Each row is a point. A path goes straight from each point to the next, and from the last back to the first. The post is the endless flat space through its rows: a point in 2 columns, a line in 3, a plane in 4, and so on, so that a path can go around it. How many times does the path go around the post? Going back the other way cancels.
(in the rows, 128 means zero)

Post (2 x 3):
[[139 101 143]
 [121 152  97]]
Path (18 x 3):
[[140  58 111]
 [162  87 104]
 [149 200 110]
 [124 138 132]
 [ 81 143 131]
 [ 85 101 111]
 [131  84  85]
 [143 124 104]
 [154 190 126]
 [117 173 124]
 [116 114 133]
 [118 115 104]
 [177  85 123]
 [170 146 145]
 [ 93 195 130]
 [111 112 157]
 [119 181 144]
 [ 90  84 153]]
Times around: 3

Post (10 x 11):
[[130 104 118  83 127 189 137 141 106 128  77]
 [123 125 124 137 101 110 143 128 139 161 120]
 [133 134 157 115 136 114 121  82 127 129 185]
 [147 134 171 114 132 153 143 144  97 149 175]
 [114  98 131  83  68 163 222 146 144 102 147]
 [ 95 127 249 152 132 142 164  67 129 139  96]
 [113 140 155 109 124 102 123 182 116 122 104]
 [112 114 177  81  80 119 150  95  61 162 101]
 [ 92 149 108 110 217 113 141 140 139 159 100]
 [173 152  87 165 153 151 187 172 102  58  75]]
Path (19 x 11):
[[136 118 171 116 154 135 123 114 155 214  90]
 [143 157 125 117 134 125  85  83 162 150  91]
 [120 140 133  88  87 209 166 135  79 114 142]
 [108 150  96 135 149 134 180 162  68 118 158]
 [ 97  99 146 134 113 118 130 153 132 155 109]
 [145  99 176 103 139 118 158 120 117 118 117]
 [153 146 160 107 169 154 188  84 129 116 126]
 [102 135 147  93  88 104 221 103 140  79 129]
 [ 94 158 133 109 100 151 151  93 122 137 152]
 [145 107 108 104 120 193 123 141  87 106 104]
 [ 94 155 159 104 130 176 148 171  58 126 125]
 [ 81 148 165 100 187 161 140 129 147 138 114]
 [127 144 152  76 106 134 117 130 160  94  97]
 [172 129 177 124 136 109 149 134 125 148 134]
 [113 126 159  96 129  92 152 156 106 117 125]
 [143 109 149 161 122 178 144 123  88 102 157]
 [140 130  94 107  83 174 144 114  36  81 147]
 [127 137 140 129 108 164 148  96 133 149 117]
 [119 158 177 119 114 106 140 158 154 126  91]]
Times around: 0

Post (17 x 18):
[[150 124  82 145  81 168  60 103 143 173 183 164  66 111 167 130 149 145]
 [157 109 109  93  84  97 102 107  99  95 126 181  85 157 150  95  93  73]
 [124 125 151 162  72 136 116 125 115 119 125 167 133 126 136 116 151 118]
 [120 129 142 133  97  48  49 134 187 142 100 131 113 141 173 107 125 111]
 [127 135 110 107 132 175  76 150 119  86 136 125  83 129 182 121 103 173]
 [148 147 123 121 118 128  96 120 103 128  96 204 134 147 156 124 188 162]
 [158 132 166 115  72 162 142  89  90 170 110 114 111  96 124 149 121 182]
 [ 78 139 135 125 169 113 128 134 109 109  72 177 102 125 155 129 103 116]
 [140 134 161 109 125 145 114 138  93 123 113 114 131 161  73  82  89 127]
 [135 146  95 155 156 113 102 148 101 129 121  87  94 167 199 117 108 141]
 [143 116 147  95 162 146  90  74 138  75 133 127  80 180 169 158  58  96]
 [143 126  83 187 152 117  77 115 137 120  65 126 169 149 135 104 121 164]
 [102  78 177  80  49 138 106 142 179 176 130 109 156 131 141  61  69  83]
 [106  96 119  66  97 112 126 182 136 140  97  78 180 124  94 116 162 138]
 [143  95 129  76 133 147  85 175  81 128 111 104 150 118 134 143  83  66]
 [ 98 176 106 120 114 144  76 110 159 120  63 139 104 163 154 129 143 139]
 [ 97 168 110 119 152 108  76 109 108  73 111  98 102 141 183  55 152 140]]
Path (21 x 18):
[[106 137 109 132 117 129 124 137 113 129 167 149 111 111 186 110 111 143]
 [137 161 119 158 121 110 112 108 134  87 118  91 148 168 175  50 136 120]
 [125 126  92 160  88 146 116 114 158 139 107 124  86 146 153 105  95 146]
 [103  98 166 167 137 127  84 132 154 142  46 120  98 147 131 141  64 112]
 [113 117 127 109  92 147  85 141 177 102 100  79 135 204 108 178 115 124]
 [ 97 148  92 113 121 103 147 106  58 122 138 154  91 138 166  98 146 112]
 [ 98 142 116  64 146 115 117 140 142 164 159 131 106 112 162 145 125 113]
 [144 141 120  93  65 175  73 147 180 173 129 153  89 150 150 149 118 111]
 [149 172 158 132  75 100  93 115 123 119 144 145 134 165 147 109 184 104]
 [127  97 158 135 135 110  97 154 129 118 110 123 172 107 111 140  67 130]
 [109 141 157 101 122 146  87 141 110 172 108 148 118 172 151 137 127 141]
 [153 140 192 183  89 124  57 132 135 139  85 110 115 182 111 106 151 161]
 [148 138 140  87  81 124 139 144 108 123 104 124  65 199 210 102 100  90]
 [159 188 126 147  94 164  82 111 105 116 113 164 104 131 115 121 158 110]
 [129 188 132 121  71 145  95 138 104  97 104 146 132 127 150  83 108  96]
 [208 147 186 147  74  91  83  85 131 151 140 161 112 157 128 108  95 185]
 [179 136 128 136 106 128 112 107  96  61 169 132 106  99 182 105 105 123]
 [156 146 173 107 114 135  86 120 121 136 107 158  78 105 141  66 128 113]
 [126  93 108 149 119 135 139 132 122 118 128  64 102 187 117  75 151 167]
 [108 114 144 113 139 121  70 147  98 118 116 148 138 182 126  90 148 165]
 [ 96 148 117 147 140 124  58  95  79 118 138  96 117 125 147  81 108 132]]
Times around: 1

Post (17 x 18):
[[116 106 128 194 174 116 163 148 118 151 175 106 156 105 116  98 112 115]
 [ 84  33 141 109 136 157 161 136 111 146 163 136 133  80 156 185 101 125]
 [149  93 150 161 138 116 160  78 124 120 110 102  99 148 152 120 153 134]
 [187 135 191  88 139 109 128  87 146 149  88 120 131  96 121 133 126 111]
 [109 107 115 145  50 148 146 136 132 125 157 152 172 164 150 119 125 158]
 [100 105 111 127 141 112 143 122 104 113 150  86 178 123 114 141  95 171]
 [129 118 147 143 145 125 134  91 108 133 130 108 126  93 117 148 160 176]
 [106  65 142 130 163 119 140  82 142 124 130 146 162 128  93 103 121  86]
 [136 140 166 159 111  99 115 116 112  89 158 147 122 131 168 121  92 154]
 [129 141 152 110 117  65 105 193 108  82 133 106 151 144 143 170 173  96]
 [189  93 159  75 127 124 151 165 108 139 139 125 170 130 113  88 154 126]
 [130  94 137 152 182 151 176 133 109 100 136 110  97 138 118 140 108 125]
 [182  92 142 162  98 134 172  97 120 167 106 233 129  88 196 114 119 137]
 [107 158 118 144  77 145  83 125 137 129  92 165 145 172 219  95 150 126]
 [169 112 137 130 105 132 132 109  96 153 138 147 115 120 145 145 131 113]
 [210 119 128  93 131 139 154 170 108 123 144 104 156  64 142 117 157  99]
 [131 169 107  87  90 113 138 132 100 141 125  98 114 109 137 112 169 142]]
Path (27 x 18):
[[124 127 113  62 144  78 149 116 119 155  80 157 146 144 124 153 182  55]
 [161 125 113 131 119 133 129 114 138 184 151  96 140 178 118 148 137 131]
 [105 156 124 150 131 114 129 118 131 150 131 188 170 125 142  41 143 169]
 [185  98 176 140 132 174 138 120 153 144 176 120 136 113 183  91 159 153]
 [127 125 117 127 109 119 117 158  95  97 187  83 116 133 138 165  83 136]
 [194 143 121  91 134 128 131 145 154  87 110 122  72 143 156 117  86  55]
 [138 119 146 131 146  97 146 128 128  99 115 127 134 144 124 137 174 135]
 [105  72 109 106 155 166 152 140 109  83 121 154 124 112  90 209 105 158]
 [ 99 113 125 106 153 147 109 147 105  65 134  80 135  76 123 140 153 156]
 [ 69  43 121 114 130 151 113 131 167 153  82 195 172 116 172 156 125 113]
 [158 127 136 115  95 147 158 112 144 147 146 180 116  84 133 157 120 175]
 [162 177 166  65 139  88  71 155 111  95 131  86 165 184 131 144 126 111]
 [ 64  59 106 145 175 104 178 125  61 116  97 120 201 108 158 192 161 190]
 [115 132 135 140 160 145 124 110 127 100 157 138 188  85 143 148 140 154]
 [138  90 120 143 102 100 216 114 138 181 149 132 104 109 149  94 159 145]
 [135 169 113 116 144  88  83  98 104 132 102  91 127 148 125  80 140 171]
 [110  30 124 172 136  71 175  56 169 117 167 111 186  93 172 148 120 146]
 [139  93 117 113  95  84 187  78 115 150 117 126 180 107 102 195 164 187]
 [116 114 124 128  82 122 203 118 136 102 109 131  75 153 145 159 175 166]
 [176  92 107 143 101 139 155 129 114 102 106 181 138 112 155  83 127 152]
 [107 109 115 171 125 126 130 145  81 121 158 130 163 117 101 151 127 146]
 [162 119 131 151 110 143 125 115 117 130 157  78 124  90  95 169 193 146]
 [148 116 111 117 153 134 118 106 145  93 111  82 155 107 123 139 176 114]
 [152 160 170 157 137 173 109 113 101 184 211 123 149 125 133  59 179 190]
 [194 117 190  74 136  96 165  78  94 123 107 118 135 143 109 110 118  99]
 [168 112 151 151 106  95 154 144  65 169 113 101 149  81 119 112 205 163]
 [109 123 159 188 111 140 149 149  99 163 136 147 149 158 132 133 178 164]]
Times around: 0

Post (17 x 18):
[[142 153 150 156 191 115 107 109 147 137 170 158 110 181 138 154 160  99]
 [ 99  98 165 142 147 121  89 190 169 109 124 122 152 143 132 122 153 114]
 [104 174 163 111 150 107 119 116 156 111 150 136  96 131 166 179 153 146]
 [134 127  83 139 109 144 134 115 143 131 118  93  91 106  98 131 137 113]
 [142 135 168 184 162 135 109 140 138 115 170  99 157 141 153 129 160 133]
 [127 145  75 131 101 181 131 125 110 124 151 127 110 134  93 162 131 145]
 [100 154 154 139 143 160 112 111 113  74 131 137 103 134 150 149 153  99]
 [128  92 102 109  94 156 173 103 100 135 113 136 104  86 114 122 132 154]
 [126 117 163 164 148 113  85 121 153 110 204 118 158 175 122 111 110 102]
 [153 140 165 143 121 118 100 142 122 106 133 138  98 156 138 151 139 120]
 [149 137  65 107 137 149 151  93  99  80 124  99 129 158 102 137 136 135]
 [ 84  83 129 178 135 122 150 162 136 111 105 128  89 154 165 134 114 138]
 [162 155  94 107 163 189 126  90  86 145 134  85 119 143  97 120  91 156]
 [101  92 138 140 110 104 191 189 109 115  98 114 108  89 116 147 115 106]
 [133  74 156 142 144 141 104 156 129 128 141 103 135 145 149 161 118 110]
 [123 120  93 133 161 162 109  92  71 121 151 108 100 142  70 139 130 160]
 [115  94  70 116 121 127 152 171 111 120 118 117  88  88 135 109 103 144]]
Path (23 x 18):
[[142 121 133 168 182 184 137 124 147 115 147  94 147 118 161  85  86 180]
 [173 152  86 149 161 147 166 132  95  97  90  77 132 111 170 139  87 110]
 [133 121  76 156 129 158 110 190  98 131 127 146  90 116 131 125  71 134]
 [159 111 171  77 170 108 176 125 134 109 103 103 110  94 139 104 114 147]
 [160 161 128 122 124 144 185  86  96 110 104  86 103 130 103 133 142 117]
 [118 137  97 189 139 117  62 134 165 137 234 152 120 179  83  85 142 132]
 [167 120 156 108 157 129 110 148 175 186 170 126 129 130 100 127  88 111]
 [154 170 125 127 168 145  73 104 123 155 182 131 137 149  77 173 138 125]
 [ 90 140 107 176 173 145 102 102 109 100 125 122 109 224 174 135  93 138]
 [113 138 108  79 196  87 147 148 132 114  71 108  85 142 122 144  91 153]
 [123 174  95 128 122 173 159 179  84  54 145  95 142  96 149 212 152 215]
 [133 138 163 140 155 156  93 145  87 124 108 117 109 170 105 152 100 121]
 [166 142 148  32  85 154 148  78 126 179  80  54 115 108 151 134 101 158]
 [ 98  62 134 218 131 112 166 104 102 117 186 183  45 190 151 215 176 119]
 [ 98  94  76 210 136 166 117 144 159 129 148 151  82 166  76 160 153  62]
 [142 142 110 103 153 133 122 112 117  81  88 126 118 159 114 123 139 138]
 [ 91 128 140 115 183  83 150  89 119 165 141 128  81 128 159 128 111 159]
 [127 127  98  87  83 190 118 133 162 110 119  98 135 139 135 163 148 123]
 [120 170  81 142 188 135 190 106 148  41 141 112 118 143 152 134 177 100]
 [142 121 116 141 131  97 139 165 207 100 161 118 167 125 136  98 111  82]
 [100 169 131 131 130 120 133  93 113 124 184 192  88  93 105 145 157  76]
 [168 171 146 169 145 138  96  95 160 151 156  59 132 159 113 117 155  71]
 [ 92 146 100 118 184 154 154  86 129 107 121 116  38 161 141 145 104 170]]
Times around: 3

Post (17 x 18):
[[132 124 120 137 141 101 173 156 147 144 156 126 134 150 101 119 174 124]
 [ 73  65 160 141 105 103 132 113 173  95 108 149 118 166 115 135 123 194]
 [149 155 123 148 111 112 104 137 139 119 153  95 116 137 171 128  82 138]
 [108 108 174 167  90 139 131 190  74 185 142 135 125 138 115 138 115 164]
 [141 116 103 127  97 168 119 121 139 188  96  69  50 138 124 135 118  93]
 [ 89  97 169 159  75 124 138 138 122 184 120 120 141  63 129 107 119  89]
 [118 141 132 139 200 101 130 104 167 130  88 155 130  83 123 115 133 193]
 [114 116 105  74 170 109 114 116 113 180 128 146 162 122 132 134 169 106]
 [131 147 154 182 145  98 117  96 111 109 115 119 130 167 113 117 116 105]
 [124 121 124 152 108 145 126  91  94  54 112 118 123 158 144 123 132 109]
 [149  99 129 136 107 134  55 144 120 113 130 145 100 113 110 113  63  90]
 [127  77 111  82 100 108 162 136 173 123 121 139 149 155 135 118 104 126]
 [122 117 132 173 133 151 121 139 137  91 127 197 144 148 171 113 131 122]
 [106 114 142 173 117 143  97 128 108 130 128 146  96 106 142  48  78 151]
 [150  88 105 175  63 145 108 116 194 140 133 166  70 145  91 116  66 209]
 [142 100 188 124 185 159 135  98 145  85 155 111 110  98 160  86 101 104]
 [102 115 148 119 146  98 177 140 130 163 158 124  99 109 105 152 115 124]]
Path (33 x 18):
[[118  96 177 165 123 133  39 130 139 119  85 161 148 146 115 115 128  86]
 [ 76 105 125  50 176 114 142 115 116 163  99 126 176 126 114  90 157  80]
 [ 91 102 162 107 147  97 124 112  95 179 150  88 154 134 110 120 134 196]
 [151 101 133 169 101 148  96 125 103 124 106  95  96 131 136 141 110 141]
 [148  83 126 171 119 140  91 108 168  72 115 160  94 129 192  73 119 105]
 [109 175 100 189  76  58 142 175  77 114 151 137  95 135  96 124  87 171]
 [117 108 197 116 161 116  79 130 143 110  93 126 150 135  76 110 114 193]
 [153 118 167 156 129 181 137 109 113 109 152 118 122  99 115 159  96  95]
 [132 147 121 183 166 102 153 103 130 123  86 139 118 115  71 126 133 128]
 [ 92 103 118 113 167 100 165 130 151 106 148 103  80 147 134 108 146 174]
 [129  60 126 133  83 152 174 110 132 127 142 176 121 182 105 104 129 191]
 [124 159 157 103 150  46 139  76 104 169 125 117 157 145  88 125 123 168]
 [119  89 168 173  35 144 148 174  97 153 142 119  56 151 132 152  86 212]
 [113 118 131 180  86 114  99 122 126 173 134 176 130 131 158 138  69 172]
 [114  98 120 140 139 128 131 150 129 106 168 155 119 187 145 118 121 119]
 [ 96 109 102 107 111 131 129 127 107  99 176 140 151 139 166  97 121 150]
 [117  81 154 125  81 138 138 168 132 144  86 167 147  72  77 134  83 151]
 [103 139 154 145 126 105  82 167  92 134 142 127 111  48 118  44 135 100]
 [119 116 174 181 147 107 133 103 169 124  76 177  97 123 178 102 104 135]
 [119 126  75 119  90 120 106 123  93  97 120 127 121 196 192 132  99 139]
 [ 85 124 146 189 180 106 161 103 171 135  75 151 134 111 155 128 138  94]
 [140 138 125 137 152 143 144 149  85 121 115 138 143 123  54 149 109  83]
 [150 163 133 103 165 165 155 120 141 178 153  84  96 147  99 160 126 121]
 [116  72 115 107  80 170 127 150 140 131 162 133 137 128 148 160 141  94]
 [ 81  94 119  73 195 113 120 197 155 174 102 161  88  80 155 140  90 170]
 [163  78 167 135 100 104 194  95 170 187 128  83  99 157 102 175 133 123]
 [ 80 104 137  79  92 104 107 158 114 178 118 116  97 112 181  88  77 131]
 [141 119 182 152 114 168 104 115 102 168  84 111 104 209  76  91 155 105]
 [117 110 176 133 145 146 130 120 183 119 102 134 161 163 119 123 135 154]
 [ 98  98 120 130 113 112 129 103 122 132 149 122 104 143 112 132 103 111]
 [111  56  86 111 131 156 147 129 123 153 102 123  76 148 140 134 128 148]
 [125  49 148 142 105 125 161 136 154 127 156 159  60 162 104 148 126 176]
 [152  46 141  50  95 178 109 101 112 113 124 171 107 165 121 143  67 132]]
Times around: 2

Post (17 x 18):
[[170 110 126 157  85 120  88 178 182 148 121 150 175 170 151 116 103  63]
 [170 173  92 126 161 162 145 153 123  80 107 136 131 129 115 130 162 122]
 [104 136 136 187 129 148 115 127 157 124 137 153 110 138 146 101 125 135]
 [118 104 143 165 129 120 130 117 150 115  81 113 107 131 133  79  97 135]
 [125 134 117 126 169 148 103 131 114  87 158 129 129 140 105 151 134  96]
 [127 148 124 135 108 140 114 150  96  99 111  93 141 160 113 132 159 123]
 [112 130 130 164 129  86 104 135 134 123  55 145 125 114 166 117 139 151]
 [115 111 137 138 150 130 128 162 112  95 164 132 147 119 101 157 157 166]
 [141 117  96  93 146 193 154 129  81 119 140 117 157 120  96 141 169 140]
 [133 122 125 137  90 134  88 172 171 117 136 163 160 145 154  74  86  89]
 [111 146 102 162 126 106 118 136 177 150  90  99 116 129 147 106  94 145]
 [128 136 119 176 116 108 126  99 152 113 110 139 139 105 137 101 100 122]
 [149 146 160 130 166 163 122 148  89 109 133 110 163 133 115 127 137 113]
 [106 151 156 136 116 115 124 109 175 117  88 118 111 129 132 108 133 160]
 [ 89 145 141 152 103 125 130 129 171 117  63 133 104 130 113 128  75 148]
 [170 162 110 118 167 115 141 147  87 117 158 140  96 136 111 154 143 133]
 [140 156 120 111 155 153 146 151 106 116 143 131 126 115  65 116 162 106]]
Path (25 x 18):
[[156 107  90 184 185 114 182 143  88 112 224 189 136  59 139 113 169 147]
 [132 143 166 138 159  82 138 125 140 155 121 107  97 148 125 155 131 160]
 [162 166 101 121 125  90  96 152 127 160 133 110 148 145 113 125 115 127]
 [140 135 156 158  97 143 112 109 155  86 101 130 149 133 130 107 112 152]
 [166  92 132 158  86 123 125 171 105 148 100 119 201 120 163 112 161 129]
 [ 74 175 115 128 117 112 147 170 176 107 131 123  74 144  53 142 159 116]
 [104 100  78 139 118 198 110 168 151 120 132 153 180 139 153  99 118 129]
 [194 149 131 101 151 156 132  97 128 123  26  82 145 134 134  49  57 112]
 [124 123 140 190 118 135 126 112 100  72  32 129 132 111 130 104 111 120]
 [ 87 104 162 136 154 135 115 196 129  79 161 137 148 110 124 184 197 159]
 [ 75  98 187 155 124 119 127 167 160  80 188 128 113 121 109 167 116 162]
 [126 108 203 158 119 111 113 180 142  83 115 156 103 115 104 128 139 154]
 [149 170 146 163 143 199 111 104 142 153 187 121 157 149 119 100 166 126]
 [144 188  84 158 102 128 111 202 138 136 140 135 126 183 128 161 132 135]
 [150  85 113 131 117 119 129 172 127 149 116 123 109 128 111 110 133 178]
 [177 119 123 147 113 137  87 153 170  97 105 156 145 126 170 106 102  57]
 [153  94 146 141 131 114 130 151 126  98  58 138 145 131 184 128 141 134]
 [148 177 119 148 154 106 155 143 143 159  74  90 123 171 130 142 151 121]
 [100 137 121 172 208 150 112 105 162 145 166 152 107 100  97 111  80 126]
 [ 82 106 177 169 119 121  78 133 117  97 187 149  93 140  70 166 153 159]
 [141  97 138 111 114 136 137 180 115 121 130 155 136 123 142 119 107 156]
 [163 137  94 173 163 149 158 113 119 120 126 137 137 124 163  97 118  97]
 [146 132 185 103 175 232 160  78 134  59 249 137 134 137  47  78 103  88]
 [171 159 120 191 139 165 130 158 159 121  65 128 103 168 109  85 104  98]
 [ 92 160 121 180 108  65  84 179 171  89 140 181  92  84 135 125 160 139]]
Times around: 4
